Every row gives one point. Each copy is the shape, with its points in the same order, turned, moved and blurred by noise. Say if it was mirrored as well.

Shape, 7 rows:
-58 -23
-11 1
4 39
-10 28
-3 21
48 -16
47 -98
Copy 1 (7 x 2):
-25 -49
-16 1
-41 34
-38 16
-33 16
33 35
97 -13
Copy 1 is: only turned
Copy 2, 7 rows:
46 22
-6 -1
-44 17
-28 11
-26 6
-27 -55
41 -111
Copy 2 is: mirrored

Shape, 5 rows:
-28 -63
-5 35
43 17
48 -51
6 -12
Copy 1:
74 61
7 -29
-24 7
-3 74
13 20
Copy 1 is: only turned
Copy 2 (5 x 2):
-79 -27
24 -9
11 36
-57 49
-21 3
Copy 2 is: mirrored
Copy 3, 5 rows:
79 -14
-28 -6
-18 -59
46 -82
15 -24
Copy 3 is: mirrored
Copy 4:
3 70
-19 -28
28 -33
67 28
10 10
Copy 4 is: mirrored

Shape (8 x 3):
62 29 -7
-36 2 -27
55 -25 19
-83 -31 -16
9 -24 -33
23 40 7
-88 2 3
62 33 4
Copy 1, 8 rows:
-10 38 -54
8 15 44
-7 -21 -55
9 -29 88
31 1 2
-35 35 -18
-26 -10 90
-23 34 -58
Copy 1 is: mirrored
Copy 2:
55 -6 21
-18 -35 -40
53 31 -20
-55 -32 -82
29 -19 -44
9 -14 25
-72 -27 -55
54 1 30
Copy 2 is: mirrored
Copy 3, 8 rows:
21 39 50
27 -27 -28
-30 51 23
5 -60 -72
16 26 -24
20 -2 45
4 -84 -39
19 39 60
Copy 3 is: mirrored
Copy 4:
33 -77 8
-8 -5 -49
-12 -71 22
-39 43 -58
-22 -41 -38
43 -49 1
-10 57 -43
35 -74 22
Copy 4 is: only turned

Shape:
-42 -10 1
-16 17 -19
3 3 -37
25 40 52
-34 21 19
-13 -87 -87
Copy 1, 6 rows:
-14 24 -55
-5 -2 -20
10 -4 -5
-77 36 15
-43 10 -41
111 30 -27
Copy 1 is: mirrored
Copy 2, 6 rows:
12 -52 3
28 -19 -17
42 -1 1
-49 13 -40
-4 -43 -27
89 -28 90
Copy 2 is: only turned

Shape, 9 rows:
-36 52 63 7
25 47 -22 -35
-49 9 60 -14
56 23 -7 23
-2 -44 -13 2
-15 14 -24 5
-34 38 -17 35
-22 1 76 34
6 -20 56 -74
Copy 1 (9 x 4):
-88 39 22 -21
2 23 -35 -64
-58 65 49 -18
2 -28 -18 -19
34 40 18 14
-2 47 -24 -2
-35 47 -40 19
-63 20 58 20
3 49 75 -70
Copy 1 is: mirrored
Copy 2, 9 rows:
18 -3 -38 -103
-3 -61 40 -47
-28 2 -51 -76
50 -65 1 -9
-5 2 -11 18
11 1 24 -30
41 17 17 -55
28 6 -73 -53
-68 -60 -46 -42
Copy 2 is: mirrored

Shape, 8 rows:
-58 20 -6 -43
16 -1 24 -38
-38 -16 19 -38
16 62 -26 -26
13 -28 69 112
-13 7 55 -15
1 28 -73 5
22 -48 22 -24
Copy 1, 8 rows:
-46 41 -40 25
-33 -43 -5 2
-16 -6 -46 24
-77 17 29 -22
85 -38 84 44
-28 -32 2 47
-29 46 21 -57
4 -54 -16 -13
Copy 1 is: only turned
Copy 2 (8 x 4):
-16 36 -15 -35
-58 -15 0 -2
-33 21 14 -7
-31 -12 -73 -40
33 -72 2 111
-47 13 -9 34
23 -36 -47 -72
-49 -31 38 -6
Copy 2 is: mirrored
Copy 3:
1 -4 -78 15
-26 -20 -5 -29
-20 -32 -40 15
0 55 -22 -39
83 -54 94 23
13 -53 -10 -16
1 79 3 28
-43 -38 28 11
Copy 3 is: mirrored

Shape:
-22 -47 93 60 39 13
6 1 -51 18 -50 47
-33 -47 -11 24 30 -24
13 20 -42 26 -14 24
9 10 0 -65 -12 -31
-16 -18 -9 -9 66 3
-3 61 4 -6 6 -46
21 32 -28 -50 30 -73
39 -50 30 50 9 -11
46 -21 72 -47 -13 -40
9 -53 33 58 56 49
-21 -62 28 39 77 35
Copy 1, 12 rows:
-10 -92 -61 -90 15 -4
-54 6 31 28 45 -2
-5 -69 5 -15 -34 -25
-36 7 41 -7 19 -2
27 26 -22 28 -33 28
-4 -52 17 -32 -47 37
60 22 20 -26 -3 7
48 37 17 -2 -72 10
-44 -23 -42 -60 -14 -39
18 27 -96 -21 -34 12
-69 -72 -16 -83 -2 9
-45 -101 -12 -67 -25 18
Copy 1 is: only turned
Copy 2 (12 x 6):
-9 17 -110 -77 -7 28
-27 23 45 -1 29 -35
19 44 -57 17 -11 16
-11 8 7 10 18 -52
12 -27 35 23 -70 21
-12 32 -55 9 -63 -29
58 -46 -1 1 -34 -24
38 -44 -7 65 -60 -14
-32 -13 -55 -8 29 18
-12 -64 -9 -20 -61 80
-56 39 -95 -52 1 -9
-30 54 -104 -28 -29 -8
Copy 2 is: mirrored
Copy 3 (12 x 6):
-82 -5 -76 20 -13 -22
66 -60 7 -27 16 -27
-15 15 4 26 -5 -68
50 -46 11 15 14 -12
14 35 62 -15 -9 24
-23 -4 32 48 -42 -32
5 15 43 44 47 29
32 55 77 50 -2 20
8 21 -65 17 -22 -19
-12 69 -6 -26 -26 53
-32 -41 -63 37 -55 -37
-55 -29 -33 40 -59 -55
Copy 3 is: only turned
Copy 4 (12 x 6):
86 5 -12 108 12 -5
-31 73 -29 -17 1 -20
-18 -22 -15 67 22 -12
-20 45 -18 -13 10 17
-4 -31 35 -31 -22 -40
2 -43 -34 36 -15 14
19 -25 36 -32 35 16
-29 -63 54 -30 -8 16
12 34 30 84 -17 8
46 -15 79 22 -48 -45
38 26 -44 96 -24 24
32 -16 -58 101 -18 14
Copy 4 is: mirrored

Shape, 12 rows:
-54 8 -48 -11 30 -13
-24 77 21 -35 -27 30
-11 36 42 6 31 31
112 -45 -17 -15 -22 35
-40 -14 22 -3 28 -12
117 37 -9 50 -35 -24
43 -54 15 0 29 16
26 -15 -18 -11 47 42
103 -15 -48 13 55 -18
-27 55 20 11 -10 41
92 -31 -22 38 21 8
-39 35 14 -80 32 -4
Copy 1:
-50 -15 66 -2 19 24
45 18 38 53 -9 67
39 51 36 -4 5 6
-26 -5 -89 17 -61 -26
-23 34 36 -40 10 24
61 -70 -59 -17 -57 -28
-30 38 -37 -29 -13 -30
-30 29 -5 15 -2 -37
-20 -42 -53 -20 14 -70
36 16 61 27 -23 25
-9 -19 -52 -28 -37 -62
-12 32 22 27 62 67
Copy 1 is: mirrored
Copy 2 (12 x 6):
33 -12 -30 -34 -54 -34
-31 -38 -3 -14 -29 75
13 37 -7 -23 -13 62
7 2 69 0 98 -38
37 22 -52 -14 -9 6
-24 29 71 88 34 -7
44 42 0 -10 58 -15
42 17 35 -44 24 -16
60 31 85 25 28 -61
-24 14 -6 -31 -39 53
16 41 56 18 51 -50
72 -53 -21 -30 -24 60
Copy 2 is: mirrored

Shape:
29 -5 39 -4 -62 -29 1 -12
8 -2 -8 44 -44 72 17 -5
11 -59 9 13 58 -49 44 13
66 -5 -19 -12 -90 39 53 38
33 50 -38 11 10 10 -9 -5
17 -30 -3 -42 13 18 51 -31
62 60 -9 -23 -73 61 0 -21
1 -4 27 -24 -29 -17 71 56
23 15 21 -35 -40 53 -4 68
72 -18 77 1 -48 21 25 53
-21 -64 69 68 70 -2 44 -28
15 -2 -39 6 -21 52 -38 -29
Copy 1 (12 x 8):
7 -48 3 27 5 60 -9 -6
62 -6 -10 -66 10 38 21 -36
-41 50 -32 8 71 24 -19 30
61 -14 -53 27 9 47 31 -89
28 -20 18 -9 38 -46 24 -20
-29 -3 -74 -20 11 2 5 -5
51 -77 -9 -17 -10 -4 54 -72
1 34 -31 50 9 54 48 -10
4 14 15 7 -21 31 54 -82
-12 -17 -1 18 35 102 47 -71
-43 36 -15 -78 76 72 -1 69
33 -27 8 -55 -6 -19 -21 -43
Copy 1 is: mirrored
Copy 2 (12 x 8):
-14 -5 50 13 50 -40 -46 -29
51 -28 16 -25 -19 21 -63 -16
-22 40 37 -42 -32 -48 55 -2
19 -20 110 -21 23 48 -60 -18
8 -29 8 41 -12 18 -8 38
-8 -60 63 -34 -31 -32 19 -12
25 -77 62 53 15 29 -71 -15
-66 11 72 -36 -9 11 -33 -18
-29 -36 37 -9 8 71 -36 -53
-2 32 79 13 -3 15 -45 -94
7 39 -20 -57 -74 -86 18 -40
49 -64 -5 2 18 12 -10 3
Copy 2 is: mirrored

Shape:
-50 30 77 -74 -39 -19 29 13
61 78 49 -16 49 -75 41 15
-33 -27 30 13 9 -1 -7 0
46 93 -64 -4 -65 7 8 8
21 -89 -1 3 -22 -16 14 36
12 24 -14 -18 -24 -23 25 -29
50 34 -23 -17 19 -22 -38 -25
-48 -18 -18 11 25 10 -74 2
34 -26 57 -1 -17 44 -4 12
1 20 29 -64 11 23 41 -58
48 43 -1 -32 66 11 -51 7
22 17 71 38 16 -30 -38 25
-19 -24 22 0 98 30 46 17
Copy 1, 13 rows:
6 -97 39 -14 -78 -66 -19 16
39 -43 42 87 -26 -46 83 15
0 3 3 -43 -20 -38 7 -2
54 -20 52 69 15 42 -59 50
-68 14 -28 8 23 -43 -21 5
32 -44 0 20 18 -4 -21 23
31 -27 53 19 59 9 19 -7
4 29 41 -60 22 -5 -15 -53
-54 2 23 -16 -12 -11 14 56
19 -97 -2 -14 -28 25 30 30
6 -28 88 8 21 23 69 -16
7 28 64 8 -4 -74 51 25
-33 9 -26 -12 -59 20 72 -43
Copy 1 is: mirrored
Copy 2, 13 rows:
-64 24 -20 73 -60 -33 -3 63
-43 37 -118 0 52 1 6 62
-2 -34 -6 16 -28 5 7 12
-40 115 -30 -36 1 -56 -15 -41
-5 15 21 11 -17 64 74 -6
-31 50 -55 15 -22 -3 -3 -23
-16 50 -58 -37 1 31 -49 -11
-6 -47 9 -49 -39 11 -36 -18
19 32 26 42 11 18 -3 29
-51 22 -38 87 -14 15 -53 -17
-30 24 -21 -44 39 42 -76 12
36 3 -36 -19 9 2 3 75
-41 -73 -8 48 53 28 -7 -9
Copy 2 is: mirrored
Copy 3:
33 69 25 -42 18 -41 86 57
-23 -35 -83 9 8 -56 119 75
-3 -2 5 -23 6 11 0 14
-20 38 -34 97 -10 -60 85 -47
45 -18 -34 -21 28 -54 -34 3
-33 38 -32 11 23 -31 45 3
-34 18 -76 26 -39 -10 35 11
-4 10 3 -18 -65 36 -5 -18
17 4 22 17 -28 -64 -16 58
-78 60 -5 -30 -6 -60 40 49
-35 -12 -47 4 -96 -35 50 27
34 -39 -12 28 -22 9 36 68
-47 -69 17 -73 -16 -54 18 20
Copy 3 is: mirrored
Copy 4 (13 x 8):
23 -8 -64 75 40 -66 63 76
120 48 -79 -9 -32 -9 29 47
-1 -48 -10 18 7 -11 13 24
-18 118 -70 57 -15 -6 -8 -21
-31 -24 -19 -5 23 19 -48 88
21 31 -52 46 30 11 1 11
46 49 -27 -3 17 -22 -34 -23
-32 -44 -4 -17 12 -48 -4 -35
8 -2 29 43 -15 -27 -17 68
56 28 4 59 63 -5 48 24
54 48 8 -38 -2 -59 -1 -10
51 -32 -32 11 -59 -44 -18 33
23 -24 36 -41 2 22 72 41
Copy 4 is: mirrored

Shape (12 x 9):
-58 -35 56 -58 -27 14 25 26 66
49 12 -16 34 93 -4 -61 -65 -32
5 19 -52 -41 -23 43 35 38 41
-49 42 -63 -9 -11 20 13 -30 9
18 26 10 32 51 -48 13 10 -15
59 1 -60 -12 51 -39 -63 -47 -43
-36 -49 15 22 -25 15 0 23 -10
13 29 -53 -34 74 -8 -19 -42 -79
2 -58 34 2 -11 -12 62 -38 34
-10 59 -5 -39 -70 14 9 1 10
11 -35 56 -33 -20 69 47 -6 15
-21 -36 18 -5 -27 -15 46 6 -4
Copy 1:
-23 -27 45 58 -14 27 87 -31 -23
-28 -12 25 -46 21 2 -103 83 -39
6 7 45 19 -33 -20 23 -14 78
9 35 8 35 -17 -11 -48 -43 25
-42 -20 -26 -53 3 44 -29 27 11
28 -32 11 -44 59 -24 -86 68 -3
-36 29 -4 3 9 -27 55 2 -27
42 -26 6 -63 -19 -25 -95 16 -22
-75 -61 -13 41 -6 -26 27 3 -13
41 12 -21 62 -27 18 19 7 43
-42 -30 22 44 -68 -32 57 30 -19
-35 -27 -29 13 0 -15 46 -14 -4
Copy 1 is: only turned
Copy 2 (12 x 9):
-70 -6 18 87 19 -20 -3 12 15
79 -19 -64 -53 47 17 72 -32 108
-27 -17 86 -2 -3 -23 62 -20 -3
-34 -80 14 -39 12 -21 58 21 32
14 16 -18 -45 1 67 26 9 60
65 -19 -58 -73 12 0 49 -67 43
7 -19 28 19 16 -26 -33 29 49
38 -84 -28 -68 31 51 50 -74 70
-46 37 1 -1 80 -4 -8 15 28
-14 -61 24 8 4 0 55 27 -47
-5 -5 50 74 87 0 11 -3 24
-33 -4 23 -3 34 8 -28 9 23
Copy 2 is: only turned
Copy 3 (12 x 9):
52 -44 -30 16 14 41 -63 -22 35
-58 -2 43 -42 27 11 105 1 -96
-22 -35 19 92 -34 29 -25 4 -4
-22 -15 14 93 38 -31 -10 -18 -48
-48 -2 -36 -2 0 6 83 -29 -8
-100 15 44 -30 21 -4 64 44 -53
5 29 12 8 0 14 -18 -58 11
-61 -19 69 5 63 -31 80 26 -35
-37 -12 -15 -2 45 95 -26 -57 3
-54 -54 6 50 -29 -39 -50 -33 -15
9 -63 47 5 -2 68 -33 -50 13
-29 4 0 19 27 35 -11 -49 32
Copy 3 is: mirrored
Copy 4 (12 x 9):
-67 -42 26 -26 -67 -89 33 34 8
62 -81 -34 -7 15 100 -16 -9 25
-38 -15 11 29 58 -75 27 18 28
-68 -9 -22 -24 47 0 10 -31 7
19 -7 -29 8 -10 52 4 59 -23
30 -57 -70 49 16 65 -46 -14 48
-1 -8 0 3 -50 -44 24 -30 -28
3 -81 -99 16 48 47 -16 -5 -9
1 -3 -37 -45 -64 -31 64 32 44
-49 3 -2 -31 29 -75 -49 11 9
15 -45 -5 -58 -23 -91 48 24 12
-13 1 -43 -11 -46 -50 34 18 -3
Copy 4 is: mirrored
